Each point is reached from the start by the listed moves, each made once or not at all, plus a little noise. Is the number of moves made odd or even? Then give how often each move was made.
In the rows, 128 means zero.

Moves:
(1): [166  60  92]
(2): [ 83 110 133]
(3): [ 75 124  88]
Start: [113 153 163]
Points:
[97 81 87] -> even (1, 0, 1)
[112 153 164] -> even (0, 0, 0)
[ 68 134 169] -> odd (0, 1, 0)

Moves:
(1): [171 120 139 164  95 107  89 133]
(2): [141 193  93  94  87 161 125  72]
(3): [154  82 112 111 107 143 101 110]
(4): [124 133 112 110 184 159 111 132]
(5): [106 117 140 153 183 156  88 111]
(6): [127 145  94 198 135 153 133 102]
Start: [119 123 130 140 103  92 142 103]
Points:
[147  78 114 123  82 106 111  84] -> odd (0, 0, 1, 0, 0, 0)
[160 134 105 249  73  99 108  80] -> even (1, 0, 0, 0, 0, 1)
[169 199  57 196  92 164  93  32] -> even (1, 1, 0, 1, 0, 1)
[164 121 137 181  67  72 110 108] -> odd (1, 0, 0, 0, 0, 0)

Moves:
(1): [148 103 148 149 119 143 170 139 134 111]
(2): [107 100 132 126 119 121 140 125 187 176]
(3): [136 127 116 128  94 153 114 131 129 141]
(4): [118 112  83 111 125 155 112 132 107 138]
(5): [170 126 127 139 138 112 137 138  93 143]
(6): [133 146 115 127 122 167 132 121 151 100]
(7): [152 139 148  91 153 172 109 134 155 109]
(8): [123 126 161 126 139 121 161 140 138 147]
(9): [133 136 137 104  94 111 125 114 120 156]
Start: [120 107 140 131 125 130 129 119 126 117]
Points:
[172 113  79 101  57 188 109 115  85 156] -> odd (0, 0, 1, 1, 1, 1, 0, 0, 1)
[156  86 115 124 109 159 143 148  82 173] -> even (0, 0, 1, 1, 1, 0, 0, 1, 0)
[172  79 114  63  79 186 100 124 150 212] -> even (0, 1, 1, 1, 1, 0, 1, 0, 1)
[183 124 144  61 128 200 139 131 123 142] -> even (0, 0, 0, 1, 1, 1, 1, 1, 1)
[142  66 128  99  66 137 152 131 130 249] -> even (0, 1, 1, 1, 1, 0, 0, 1, 1)

Moves:
(1): [128 116 139 132 142 138 123 131 130 117 131 137 122 120]
(2): [109 112 115 121 129 143 114 125 117 125 108 146 128 166]
(3): [129 130 114 110 128 158 130 127 140 132 124 147 136 136]
(4): [108 136 147 123 108 153 132 118 147 142 129 140 115 134]
(5): [102 118 130 124 125 128 138 144 134 134 139 124 132 130]
(6): [201 133  98 120 115  90 148 118 104 107 105 139 118 153]
(7): [127 134 152 130 120 125 115 139 128 121 137 126 128 102]
(8): [136 148 130 113 134  97 138 128 109 102 131 129 107 141]
(9): [ 85 129 141 151 126 131 142 159 100 123 141 105 128  94]
(10): [139 168 130 133 110 146 144 127 134  94 143 105 137 148]
(11): [ 99 135 128 140 104 147 138 110 146 117 107 150 151 146]
(12): [112 120 115 115 127 116 133 138 128 144  98 123 118 143]
(13): [120 129  95 147 125 108 131 150 125 126 130 126 128 132]
(14): [101 119 107 117 106 127 131 146 112 110 129 109 116  97]
Start: [106 122 132 134 139 131 123 122 114 123 141 128 153 111]
Points:
[ 94 149  94 111  82 171 172 137  86  94  91 136 140 192] -> odd (0, 1, 1, 1, 0, 1, 0, 0, 1, 1, 0, 1, 0, 0)
[ 49 164 124 122  78 241 144  94 158  97 115 177 181 205] -> odd (0, 1, 1, 1, 0, 0, 0, 0, 0, 1, 1, 0, 0, 0)
[  7 186 172 151  77 167 190 139 116  68 158 109 156 136] -> even (0, 0, 0, 1, 1, 0, 0, 1, 1, 1, 1, 0, 0, 0)
[102 144 100 102  87 122 181 152  56  75 130 134 103  99] -> even (0, 0, 1, 1, 0, 1, 0, 1, 1, 0, 0, 0, 0, 1)
[  9 162 110 136  63 171 157 205 101  89 143  84 134  76] -> even (0, 0, 1, 1, 0, 0, 1, 0, 1, 1, 0, 1, 1, 1)
[105 168  97 151  99  77 167 189  41  28 147 100 135 155] -> even (0, 1, 0, 0, 1, 1, 1, 1, 1, 1, 0, 0, 1, 0)
[ 54 181 134 148 117 172 172 164 104  65 170 120 128 122] -> odd (1, 0, 1, 1, 0, 0, 0, 1, 1, 1, 0, 0, 1, 0)
[134 173 117 123  73 158 169 120 131  59 127 146 190 158] -> even (0, 0, 1, 0, 1, 1, 1, 0, 0, 1, 1, 0, 0, 0)

Moves:
(1): [126 111 115 131 144 109 124 133 143 139 124 140 130 142 143 129 112 113
 126 135 157  97]
(2): [124 146 144 141 131 140 114 131 120 127 122 109 153  94 124 123 124 151
 125 122 141 136]
(3): [122 111 137 112 150 132 141 139 114 131 129 151 137 109 110 152 143 133
 136 132 121 129]
(4): [141 127 121 136 138 141 131 135 140 132 117 141 136 127 127 111 120 106
 133 138 118 144]
(5): [132 146 147 154 106 142 128 121 120 138 135 139 122 130 119 146 124 110
 116 127 132 111]
(6): [ 97 168 131 129 120 114 122 137 139 139 112 129 145 144 136 139 138 114
 119 148 134 122]
(7): [131 125 124 121 122 143 143 143 122  95 131 153 139 115 112 136 126 112
 133 131 120 131]
(8): [132 150 119 136 135 121 132 156 151 114 142 165 107 115 125 128  98 147
 146 152 113 128]
(9): [125 140 142 114 149 135 123 116 160 124 123 125 128  98 114 127 123 130
 136 121 105 126]
(10): [130 127 142 130 126 160 134 123 141 120 147 141 148 144 125 130 124 132
 133 114 112 153]
(11): [126 135 114 144 156 135 134 144 137 145 165 129 129 126 113 141 127 109
 130 103 140 109]
(12): [139 124 109 130 120 140 152 127 171 119 143 137 123  98 123 130 133 135
 142 140 132 109]
(13): [142 151 121 131 136 136 137 122 130 125 140 147 109 126 155 146 127 124
 118 135 123 126]
(14): [125 138 115 147 155 121 141 115 148 145 146 121 109 132 143 123 132 112
 131 143 138 158]
(15): [130 160 132 135 101 111 151 114 135 130 149 147 126 110 111 120 152 128
 164 108 137 133]
(16): [121 123 133 109 129 132 119 129 129 120 154 123 116 134 144 135 123 110
 149 132 111 103]
(17): [111 117 118 108 132 130 142 124 128 131 138 138 149 128 127 124 115 138
 126 127 112 128]
(18): [154 105 129 150 110 122  99 131 123 118 139 151 158 115 112 140 131 109
 137 122 103 137]
(19): [118 120 129 116 119 132 135 145 154 134 136 142 101 128 119 143 148 115
 105 125 129 130]
(20): [100 124 102 137 143 127  99 122 118 133 148 119 104 134 122 135 132 134
 116 130 171 113]
Start: [146 134 133 113 129 111 122 134 118 136 140  88 139 133 133 131 113 134
 121 123 126 136]
Points:
[162 192 153 180 142 140 115 135 204 170 245 133 139  49  82 163 133  33
 170  86  97 144] -> even (0, 1, 0, 1, 1, 0, 0, 0, 1, 0, 1, 0, 0, 1, 1, 1, 0, 1, 1, 0)
[129 215 134 132 117  92 158 163 181 149 249 233 114  95 127 218 139  66
 162 167  69 136] -> odd (0, 0, 1, 0, 1, 1, 0, 1, 0, 0, 0, 0, 1, 1, 1, 1, 1, 1, 1, 0)
[129 204 145  97 158 172 175 162 239  95 236 187 143  49  97 122  85 104
 192 130  57 201] -> odd (0, 1, 0, 1, 0, 0, 1, 1, 1, 1, 0, 0, 0, 1, 1, 1, 1, 0, 1, 0)

Moves:
(1): [139 134 144 134 136 116 140 123 116 136 148 119 123 124 121 140 127 119
  80 148 115 135 129 123 124]
(2): [135 124 131 118 123 130 133 128 150 121 133 128 120 143 130 135 120 124
 139 131 134 132 136 116 145]
(3): [129 131 113 139 137 135 137 143 131 147 126 153 141 115 119 113 132 113
 131 126 126 132 127 131 132]
(4): [119 132 130 145 124 118 135 127 132 134 124 121 135 121 129 135 132 119
 130 136 110 127 127 129 131]
(5): [123 115 133 127 137 128 125 140 131 124 137 122 138 146 131 128 130 136
 116 124 123 135 122 128 141]
(6): [144 140 129 132 135 123 136 144 137 111 128 133 114 127 135  95 127 111
 136 126 100 138 117 123 136]
(7): [130 132 124 141 143 156 142 137 132 156 121 126 122 131 115 108 148 126
 113 155 123 122 110 115 107]
(8): [131 161 120 136 137 113 123 110 135 118 110 137 134 117 118 123 127 144
 126 139 143 111 130 111 126]
(9): [137 126 140 156 120 146 116 133 157 150 136 158 129 139 143 148 120 118
 130 128 136 150 116 113 129]
(10): [140 116 136 144 126 129 113 134 129 106 126 121 116 127 124 137 125 120
 129 130 127 139 123 120 136]
(11): [134 129 149 134 124 122 134 140 132 119 126 119 122 128 116 148 139 126
 140 118 121 118 120 142 127]
(12): [122 147 125 110 144 139 139 113 110 147 125 111 147 119 126 128 131 143
 117 141 123 138 112 145 128]
(13): [122 127 121 103 132 132 126 149 129 141 127 134 115 128 141 130 128 109
 127 121 128 138 120 120 131]
(14): [128 134 149 131 115 139 141 143 115 101 121 115 107 127 143 135 137 137
 111 128 116 116 143 133 141]
(15): [126 133 125 137 123 128 143 140 125 122 120 123 125 130 119 117 125 135
 144 112 118 132 127 122 122]
(16): [138 124 113  99 125 124 131 145 135 130 117 132 126 131 140 131 122 137
 117 129 127 146 134 149 115]
(17): [134 122 118 140 117 102 123 146 118 138 125 140 107 128 125 117 131 131
 161 119 132 134 105 139 141]
(18): [119 133 132 119 130 132 133 124 130 125 113 131 116 138 128 121 122 128
 127 132 137 124 141 136 134]
(19): [139 111 124 138 142 145 149 120 125 121 119 131 121 141 138 150 127 132
 119 118 108 123 128 126 133]
(20): [127 131 131 115 125 131 137 139 129 117 117 135 139 135 133 120 103 132
 122 134 120 111 119 130 114]
(21): [153 130 138 150 152 132 122 145 116 136 137 127 127 125 137 126 139 114
 119 152 128 132 140 106 121]
(22): [115 139 103 115 124 130 120 125 127 125 138 127 134 144 130 130 130 131
 142 130 131 124 132 127 126]
(23): [129 123 132 135 139 115 119 124 124 122 127 106 121 120 133 130 122 143
 110 110 123 117 133 135 135]
(24): [153 132 127 128 113 139 145 125 134 125 106 116 140 129 133 132 132 132
 118 129 120 111 133 122 122]
Start: [138 118 133 114 125 142 115 140 118 107 123 119 139 115 141 136 127 121
 131 117 115 120 118 140 109]
Points:
[161 156 146 114  93 163 168 189 129  87  76  70 157 132 176 181 113 168
 100 102  53 104 107 179  93] -> odd (0, 0, 0, 1, 0, 0, 0, 0, 1, 0, 1, 1, 0, 1, 1, 1, 0, 0, 0, 1, 0, 1, 1, 1)
[174 175 134 138 153 187 169 149 129 149 107  89 130 138 140 103 134 126
  70 151  60 133  91 122  92] -> even (1, 0, 0, 0, 0, 1, 1, 0, 1, 0, 0, 1, 0, 0, 1, 0, 0, 1, 0, 0, 0, 1, 1, 1)
[181 175 171 121 100 145 178 170 157  76  50  85 145 119 170 182 101 176
  98 115  72  93 113 149 110] -> even (0, 1, 0, 1, 0, 0, 0, 1, 1, 0, 1, 1, 0, 1, 1, 1, 0, 0, 0, 1, 0, 0, 1, 1)
[136 138 104  82 193 166 160 163 122 138  63  93 159 124 167 137 122 161
  46 143  63 107  71 148  91] -> even (0, 0, 0, 1, 1, 0, 1, 1, 0, 0, 0, 1, 1, 0, 0, 1, 0, 0, 1, 1, 0, 0, 1, 0)
[193 133 135 123 174 159 177 214 122  96 111 132 107 132 171 159 133 116
  50 136  74 141 148  95 132] -> odd (1, 1, 1, 0, 1, 0, 0, 1, 0, 0, 0, 0, 1, 1, 1, 1, 0, 0, 1, 0, 1, 0, 0, 0)
[222 169 215 168 144 164 180 202 106  88 106  72 125 112 168 145 124 125
  49 137  28 109 101 126  98] -> odd (1, 0, 0, 0, 0, 1, 0, 0, 1, 0, 1, 1, 0, 1, 1, 0, 0, 0, 0, 1, 1, 0, 1, 1)
[174 164 160 161 181 210 165 176 126 129  73  79 128 150 181 188 169 136
  58 156  67  86 109 106 121] -> odd (0, 0, 0, 1, 1, 0, 1, 1, 1, 0, 1, 1, 1, 1, 0, 0, 0, 1, 1, 0, 1, 1, 1, 1)
[214 139 142 195 140 191 153 146 198  97  74 136 120 136 155 147 133  98
 120 157  60 121  88  61 125] -> odd (0, 1, 0, 1, 0, 1, 1, 1, 1, 1, 0, 0, 0, 0, 0, 0, 0, 0, 1, 0, 0, 0, 0, 1)
[140 182 125  99 128 140 129 135 124  96  69  84 148 115 133 169 140 121
 137 143 102  97 107 139 117] -> odd (0, 0, 0, 1, 0, 0, 0, 1, 0, 1, 1, 1, 1, 0, 0, 0, 0, 1, 0, 0, 0, 1, 0, 1)
[208 219 126 158 152 163 198 249 126 161  70 134 100 113 155 114 171  90
  95 182  48 144  82 122  95] -> even (1, 0, 1, 1, 0, 1, 1, 1, 1, 0, 1, 1, 1, 1, 1, 1, 1, 1, 0, 0, 1, 1, 0, 1)
[188 190 148 128 148 160 162 167 149  84 115 114 162 135 170 131 101 141
  46 151  61 105 103 109 143] -> odd (1, 1, 1, 0, 1, 1, 0, 1, 1, 0, 0, 1, 0, 1, 0, 0, 0, 0, 0, 1, 0, 1, 1, 1)

Moves:
(1): [139 136 135 137 115 128 125 108 136 125 129 106 135 127 135 126 122 141
 109 133 130 137 116 140 131 130]
(2): [139 157 136 119 127 118 139 137 127 143 149 134 122 121 131 130 143 135
 119 129 147 133 137 152 135 124]
(3): [144 126 126 143 137 157 125 131 113 152 131 119 136 127 137 121 123 140
 110 122 115 139 139 128 141 114]
(4): [123 129 141 137 127 131 135 141 127 135 123 122 128 124 131 129 130 120
 136 128 128 134 123 121 144  91]
(5): [133 117 125 117 140 134 121 135 112 139 110 136 125 123 130 138 138 119
 142 115 118 131 111 142 125 110]
(6): [147 135 130 129 147 131 150 155 115 122 127 137 127 136 126 127 126 140
 128 167 138 138 127 117 120 140]
(7): [116 143 146 137 126 133 118 116 133 117 144 127 112 132 127 132 117 124
 132 126 118 126 129 146 119 134]
(8): [143 127 142 135 132 143 128 124 135 141 133 133 140 123 126 125 114 127
 117 134 126 148 141 126 153 128]
(9): [122 123 120 135 120 145 124 116 135 121 121 142 131 135 128 130 137 121
 110 125 146 121 120 122 137 119]
(10): [132 140 140 130 118 141 138 142 139 143 141 159 155 120 130 134 128 134
 132 122 128 156 156 166 136 100]
(11): [149 121 130 121 122 135 146 131 143 138 136 125 115 115 148 125 148 127
 134 109 134 151 134 134 123 123]
(12): [131 129 130 145 120 127 138 123 133 119 109 136 139 128 127 140 114 117
 132 118 109 134 142 120 114 131]
(13): [116 129 127 132 133 127 129 146 122 140 135 122 128 131 113  95 104 118
 128 105 129 151  99 105 113 144]
(14): [145 131 118 132 107 122 133 127 120 122 127 125 124 143 118 136 132 132
 117 137 139 158 119 131 146 153]
(15): [121 146 115 138 129 117 124 144 128 136 134 129 119 125 127 103 130 135
 127 125 133 131 109 135 134 136]
(16): [122 145 130 135 130 134 115 122 132 137 143 123 119 120 133 145 130 131
 135 132 125 131 132 137 122 121]
(17): [145 130 133 140 124 133 134 131 129 119 113 115 143 138 166 137 152 121
 147 138 108 110 136  94 114 150]
(18): [158 125 153 144 130 130 115 143 120 120 140 133 120 107 145 139 123 127
 130 152 129 134 132 136 103 139]
(19): [114 120 124 134 131 143 127  99 108 136 129 134 118 138 130 141 123 117
 141 128 130 133 129 119 170 126]
(20): [133 133 133 120 121 128 135 138 128 138 107 134 106 129 122 113 101 134
 121 135 136 120 137 127 126 115]
(21): [118 123 136 133 128 120 132 130 125 136 104 127 122 138 127 139 140 134
 124 140 124 137 134 141 123 132]
(22): [136 135 125 127 139 129 123 123 121 123 118 117 123 137 134 126 127 135
 115 124 145 126 125 127 134 120]
(23): [120 138 113  94 115  92 119 126 143 126 154 148 108 137 150 109 117 133
 123 131 125 102 128 151 119 121]
(24): [ 91 122 128 124 137 135 124 125 129 128 124 127 121 129 132 137 124 120
 124 125 133 119 126 144 139 116]
Start: [144 117 135 147 136 116  93 132 126 123 150 109 142 141 145 129 113 159
  94 123 137 128 136 117 128 123]
Points:
[206 135 192 230 160 210 120 179 121 168 135 133 169 134 225 159 109 161
  69 146 134 230 185 121 108 110] -> even (0, 0, 1, 0, 0, 1, 0, 1, 1, 1, 1, 1, 1, 0, 0, 1, 1, 1, 0, 0, 1, 1, 0, 1)
[170 170 172 213 141 182 114 127  80 174 109 107 112 172 183 150  89 158
  77 144 119 178 133 115 127 120] -> even (1, 1, 1, 0, 1, 1, 1, 0, 1, 0, 0, 1, 1, 0, 0, 1, 1, 0, 1, 1, 1, 0, 0, 0)
[171 127 114 142 130 102  78 150 104 178 148 129 119 160 164 103 109 184
  58 132 119 179 122 174 173 122] -> odd (0, 0, 1, 0, 1, 0, 0, 1, 0, 0, 0, 0, 0, 1, 1, 0, 0, 0, 0, 0, 1, 0, 1, 0)
[189 145 150 199 118 150 158 190 149 132 129 149 176 139 203 130 155 151
 115 131 136 178 159 101 127  91] -> even (0, 0, 0, 1, 0, 1, 0, 0, 1, 1, 1, 1, 0, 0, 1, 0, 1, 0, 0, 0, 0, 0, 0, 0)
[197 123 152 161 133 152  66 124  79 167 136  93 103 165 219 106  47 159
  53 140 136 172 109 121 178 127] -> odd (1, 0, 1, 0, 1, 0, 0, 1, 0, 0, 0, 0, 1, 1, 0, 0, 1, 1, 1, 1, 0, 1, 1, 1)
[199 133 161 140 126 106 103 175 119 114 153 137 106 159 208 127  77 171
  76 217 146 134 157 120 124 162] -> even (0, 0, 0, 0, 0, 1, 0, 1, 0, 0, 0, 0, 0, 1, 0, 0, 1, 1, 0, 1, 0, 0, 1, 1)
[178 140 157 213 149 154  95 155  90 188 130 101  76 130 179 109  67 167
  84 105 138 209 140 118 121 119] -> odd (0, 0, 1, 0, 0, 0, 0, 0, 0, 0, 1, 1, 1, 0, 1, 1, 0, 1, 1, 1, 1, 1, 0, 0)
[218 162 202 192 130 167 121 146  83 149 115 192 111 158 151 186  83 161
  63 182 176 231 182 195 176 106] -> even (0, 1, 0, 0, 1, 1, 1, 1, 1, 1, 0, 1, 0, 1, 0, 0, 0, 1, 1, 1, 1, 1, 0, 0)
[175 173 171 190 162 143  95 205 112 168 167 139 106 136 249 127 104 164
 109 128 100 197 144 192  59 110] -> even (0, 0, 1, 0, 1, 1, 1, 0, 0, 1, 1, 1, 1, 0, 1, 1, 1, 1, 0, 0, 1, 1, 1, 1)
[119 146 135 172 119 139  83 101 118 160 147  91 113 166 209 112  42 150
  82 110  98 122 140 100 139 113] -> even (1, 0, 1, 0, 0, 0, 0, 0, 0, 0, 0, 1, 1, 0, 0, 1, 1, 0, 1, 1, 0, 0, 1, 1)

Moves:
(1): [122 145 127 123 125 120 130 134 146 128 112 118 138 117 136 150 126 129
 130 114 129 128 129 140 128 123]
(2): [124 135 118 136 122 128 129 131 128 127 125 120 124 129 122 118 127 123
 135 129 128 133 129 125 121 129]
(3): [138 119 123 136 129 118 124 124 132 134 120 116 121 122 129 125 120 133
 115 126 138 123 124 135 123 118]
(4): [104 133 124 124 145 145 130 144 152 126 130 116 126 141 139 125 130 117
 109 124 128 111 107 137 115 142]
(5): [117 116 126 131 138 112 121 136 117 137 136 129 140 125 110 133 108 140
 125 120 117 130 123 115 115 125]
(6): [113 123 121 133 118 147 124 119 119 142 163 161 143 125 123 131 109 119
 112 116 126 109 126  83 124 119]
(7): [133 125 120 118 117 126 111 123 114 133 126 127 113 132 144 126 113 116
 130 127 138 119 115 119 133 139]
(8): [128 104 158 141 148 115 138 146 129 129 123 131 113 130 130 149 148 137
 108 133 120 128 135 128 125 142]
(9): [102 136 118 121 125 145 125 140 137 128 137 108 148 112 114 127 131 168
 111 108 108 145 116 137 112 137]
(10): [119 106 146 115 156  92 112 123 140 143 122 139 129 104 130 127 142 151
 124 124 121 139 124 120 123 126]
(11): [126 135 142 131 131 120 121 118 132 129 133 136 123 115 136 140 124 131
 135 121 122 115 143 129 125 124]
(12): [122 142 139 133 154 160 127 115 138 140 123 145 134 108 123 127 145 122
 118 115 135 136 141 134 129 128]
(13): [112 109 138 136 116 128 134 130 120 132 123 131 124 123 120 126 130 125
 138 124 111 132 139 129 147 124]
(14): [126 141 135 129 150 141 110 139 142 121 107 152 116 124 119 113 125 142
 136 125 138 142 106 121 118 117]
(15): [125 123 125 121 126 132 135 124 133 129 131 121 118 135 122 129 135 129
 124 123 131 132 118 134 126 132]
(16): [139 166 122 114 130 126 133 131 134 120 125 137 127 143 125 127 133 114
 127 116 130 115 142 147 130 134]
(17): [126 116 143 139 130 111 121 142 139 105 144 142 132 142  96 118 118 112
 119 115 115 116 150 140 124 136]
(18): [123 125 118 106 129 146 132 156 128 130 144 145 128 147 114 141 120 147
 130 137 119 118 144 119 135 150]
(19): [111 137 107 102 140 106 106 125 116 133 131 136 129 120 130 139 141 130
 140 133 139 132 100 144 143 118]
(20): [129 136 142 112 130 138 142 145 146 141 146 140 127 129 131 120 132 130
 124 134 123 134 121 125 133 135]
(21): [137 133 125 120 124 121 134 135 137 120 116 124 125 114 137 136 133 129
 137 133 117 122 132 133 139 137]
(22): [124 116 137 139 129 120 114 118 136 136 116 135 121 129 140 133 126 123
 123 135 132 118 107 118 135 132]
(23): [113 137 137 115 125 141 123 132 138 141 124 147 147 107 122 138 131 146
 123 112 121 105 128 122 112 131]
(24): [105 143 111 118 125 123 120 126 122 129 126 152 142 109 131 137 116 142
 134 127 120 145 123 138 139 134]
Start: [130 134 130 116 110 129 121 127 123 136 122 117 113 115 135 135 139 143
 120 109 124 138 131 115 120 100]
Points:
[104 184 186  73 188 101  84 154 199 166  52 208  89  43 176 168 169 172
 105  84 118 152  97 130 149 138] -> odd (1, 0, 0, 0, 0, 0, 1, 1, 0, 1, 0, 1, 0, 1, 0, 1, 0, 0, 0, 1, 1, 1, 0, 1)
[ 43 131 151  52 137  95 111 186 147 193 139 179 133  59 110 228 129 224
 113  79  82 125 125 138 133 123] -> even (1, 0, 1, 0, 1, 0, 0, 1, 0, 0, 1, 0, 1, 0, 1, 0, 0, 1, 1, 1, 0, 0, 1, 1)
[ 46 122 161  32 184 100  77 213 160 183 201 230 131 122  98 173 126 164
  55  66  90  62 108  79  95 162] -> even (0, 0, 0, 1, 1, 1, 1, 1, 0, 1, 0, 0, 0, 0, 0, 1, 1, 1, 1, 1, 0, 0, 1, 0)
[125 160 128 112 148 169  80 134 142 158 106 160  78  97 125 129 118 158
 117  93 145 127 139  99 112 109] -> odd (0, 1, 1, 0, 0, 0, 1, 0, 0, 0, 1, 1, 0, 1, 0, 0, 0, 1, 0, 0, 0, 0, 0, 0)
[ 71 105 162  95 143 122  83 152 168 180 124 177  53  90 170 166 139 142
  87 101 125  91  38  87 142 118] -> odd (0, 0, 1, 1, 0, 1, 1, 1, 0, 0, 1, 0, 1, 1, 1, 0, 0, 0, 1, 1, 1, 1, 0, 0)
[ 40 168 104  91 129 148  80 176 172 166 105 139  98 104 119 113  97 180
  88  63 104 158  37 132 104 134] -> odd (0, 1, 1, 1, 1, 0, 1, 0, 1, 0, 0, 0, 1, 1, 1, 1, 0, 0, 0, 1, 0, 1, 0, 1)
[ 67 174 125  95 123 117 110 168 141 177 145 204 154  74 109 215  93 194
  87  54  89  77 171  88  90 120] -> odd (1, 1, 1, 0, 1, 1, 0, 1, 0, 0, 1, 0, 0, 0, 0, 1, 0, 1, 0, 0, 0, 0, 1, 1)
[ 77 146 167  76 123 105 112 156 147 181 127 165 119  63 149 205 117 194
 104  72  91 128 114 112 103 134] -> odd (1, 0, 0, 0, 1, 0, 1, 1, 0, 0, 1, 0, 0, 0, 1, 0, 0, 0, 0, 1, 0, 0, 1, 1)
[ 62 144 169  54 196  89  58 161 148 146 118 247  76  77  89 174 162 177
 117  65  99 144 154 153 156 136] -> odd (0, 0, 0, 0, 0, 0, 1, 1, 0, 1, 1, 1, 1, 1, 1, 1, 1, 1, 1, 0, 0, 0, 0, 1)
[ 86 115 154  97 147  85 102 179 198 133 105 142 110 128 115 158 130 142
  82  76  96  83 147 146 135 135] -> odd (1, 0, 1, 1, 0, 0, 0, 0, 0, 1, 0, 0, 1, 0, 0, 1, 1, 1, 0, 0, 0, 1, 0, 0)
[ 25 165 127   7 170 115  52 168 168 189 162 230 157  65  73 168 139 224
  81  44  81 130  93 132 120 162] -> even (0, 0, 0, 0, 1, 0, 1, 0, 1, 1, 0, 1, 0, 0, 1, 1, 1, 1, 1, 1, 0, 1, 1, 1)
[ 23 127 178  85 162 100  81 190 224 140  99 145 144  36  81 162 137 223
  93  16  48 118 113 137  65 119] -> even (1, 0, 0, 1, 1, 0, 0, 0, 1, 1, 1, 0, 1, 1, 1, 0, 1, 0, 0, 0, 1, 0, 1, 0)
